Rows are points. A path goes straight from each point to the next, and from the last back to the first. The post is the endless flat space through its rows: a point in 2 columns, a line in 3, a plane in 4, and so on, so that a path can go around it. Count how often the path circles the post. Going back the other way cancels.

Post, one row:
[[10 15]]
Path:
[[-26  65]
 [-57 -25]
 [ 29 -45]
 [ 34 -36]
 [-22 -36]
 [-21  23]
 [ 18  69]
 [ 54  23]
 [ 33  19]
 [ -4  87]
 [-35  25]
 [  2 -12]
 [  2 -30]
 [-37  27]
 [  7  65]
 [ 34  41]]
Times around: 0

Post (3 x 4):
[[ 10   6  60 -22]
 [ 21  26 -21 -13]
 [ 23 -59 -34  23]]
Path:
[[ 82   2  -4   6]
 [ 27  20  25  20]
 [ 55 -10  11  46]
 [  4  26   3  15]
 [ 10  24  13   0]
 [ 42 -18  -4  18]
 [ 27  28  55 -48]
 [ 54  42  11 -42]
 [ 49 -30 -14  25]
 [ 22 -14  23  60]
 [ 38 -22  94  -9]
 [ 32 -95  -6   5]
 [-14 -29  40 -26]
 [-17  -7   4  25]
 [ 61 -37 -66  73]
 [ 66 -36  23  11]]
Times around: 1

Post (5 x 6):
[[-14 -24   4 -36 -29  28]
 [ 14  -2  23  -5 -20   7]
 [-34 -39  -6  15  46 -13]
 [-19   0 -36  21   1 -41]
 [ -5 -19  -9  18 -23  16]]
Path, 24 rows:
[[-36 -41 -20  37  11 -10]
 [-18   8   1  -7 -14   3]
 [-12   4 -24 -13 -11  19]
 [ 22 -26  10  17  60   1]
 [ 34 -22  14 -10 -50 -20]
 [  1 -26  27  14 -22 -25]
 [-48 -23  36 -42  16  18]
 [-25  54 -14 -31   6 -46]
 [  2  14  -5  95  -9   7]
 [-47  14 -35  16 -17  -3]
 [-15  -6 -18  18 -17  63]
 [-21   4 -11 -24  17 -29]
 [-28   9 -20  -1 -40  15]
 [-35 -21 -18 -12  15  24]
 [  8 -36 -25  -9   7  -7]
 [ 13 -48  29   6 -16  43]
 [  1 -27  13  16 -57  34]
 [-10 -44  13   6  21  -7]
 [-14 -50 -42 -10 -26  10]
 [ 12  -3   9 -16  -6  21]
 [-50  -1 -39 -25   3  -9]
 [-56   5  -4 -12 -25 -12]
 [-19 -47  18  42  -6   2]
 [ -5 -42 -15   2 -31  -4]]
Times around: 1

Post:
[[ 39  10  -1 -18  -8 -16   3  23]
 [-17  24 -23   9  -2  -1   8  13]
 [ -8  17   2 -35   0 -27   3 -39]
 [-40   2   8   4  -7 -15 -28   7]
 [ 21  31  31  -1  64 -41  -3 -11]
 [-45 -58   4  52  29  -8 -25  47]
 [ 34   1 -28 -16 -26 -46 -15   0]]
Path, 27 rows:
[[ 44  33 -54  -9  16 -28 -30   8]
 [-14  27 -29  36  32 -19 -27 -35]
 [  8  63  -1  12  11 -27  10 -14]
 [ 31  -6  10   7   1 -90  -5 -11]
 [ 13 -18  40  25  -7 -10 -36  45]
 [ 62 -17 -54 -39 -45 -32 -46 -14]
 [ 12 -12 -25 -46  -7 -73 -48  -6]
 [-14 -34  -5 -37 -52 -30  -8   2]
 [ 14  59   8   6  42  -4  48   0]
 [-27  23  16  46  30  -6   6   2]
 [-12   1   1  23   2  12  52  33]
 [-14 -14  44  -8  26 -15 -27  57]
 [-10  -3 -37  -9  23 -38 -44 -20]
 [ 12  26 -25 -11  -8  -1  -9 -19]
 [  5  10 -12  56  12 -47 -33  13]
 [ 38 -50   0 -35 -14 -50  17 -16]
 [  3  48 -73 -38 -30 -47  14 -22]
 [-55 -21 -47  28 -13 -33  21  21]
 [  2 -34  34  16  13 -54 -36   5]
 [ 25 -49  39  18   8 -19 -10   4]
 [ 20  45 -13 -12 -26 -49 -11  -4]
 [-60 -53  19   6  34 -30   8   8]
 [ 27 -31   8 -52  -1 -50 -40 -10]
 [ 34  25 -55  19  -3 -42 -36  -2]
 [ 13 -24  43 -15   9  17  15  27]
 [ 11  63   8 -21 -11  -7  40  35]
 [ 41  12 -25 -95 -17 -42  20 -38]]
Times around: 2

Post, 8 rows:
[[-44 -53   9  56 -19 -24  40 -26   0]
 [  0   1  20  21 -18 -13 -43  16  70]
 [ -8 -51 -20 -63 -27   9  25 -27   5]
 [ 31  67  36 -22  23  39 -41 -46  -9]
 [ 56  -3  18 -14 -21   7  -3   5 -26]
 [-15 -20  18  17   8  -3 -12  10  -1]
 [ -4  64  -5   8  -6  10 -51  10  46]
 [ 19 -33   6   9  -2  22  14   2   9]]
Path, 23 rows:
[[-48 -41  -5  18  -7  -1 -65  -5  71]
 [ 50  60  27  26  20 -10 -78 -14  69]
 [-19  37  18 -43   8   2   8 -61 -31]
 [  0 -74 -11 -40 -78  16  67 -59   0]
 [ 16  14   7  -4 -43   1 -28 -40 -26]
 [ 28  63  64  95  76  15 -83   3  62]
 [ -6 -30  52  -6  30  -8  18 -46 -41]
 [ -7 -11  31 -31 -19   0 -29  -5  10]
 [ 31 -27  59  36 -35  -9 -58  -9  47]
 [ -7 -23 -10  44  -8 -16 -24  -6  81]
 [ 16 -21  21 -44  38  40  11 -18  24]
 [ 49 -19   1 -26   6  16  15 -49 -12]
 [-16 -28  30 -52  20   6 -34 -47 -85]
 [-35 -24  28   0 -16  12  10 -69  -5]
 [-18 -13  11 -60  16  30  30 -10   2]
 [-26 -43  10  38  25  -7  15 -13  30]
 [  6  65  -5  28 -12 -20 -71 -10   6]
 [ 43 -85  30 -34 -23  29  -3  16  -9]
 [ -8 -26 -17 -27 -26  22  72 -29 -37]
 [ 18  44 -32  -7 -35 -37  10  -7  35]
 [ 41 -70 -17  57 -21 -25  34  61 -27]
 [  6 -52  20 -29 -30  -1  -9 -32  13]
 [ 21  -6  32  60 -64 -28 -13  15  35]]
Times around: 0
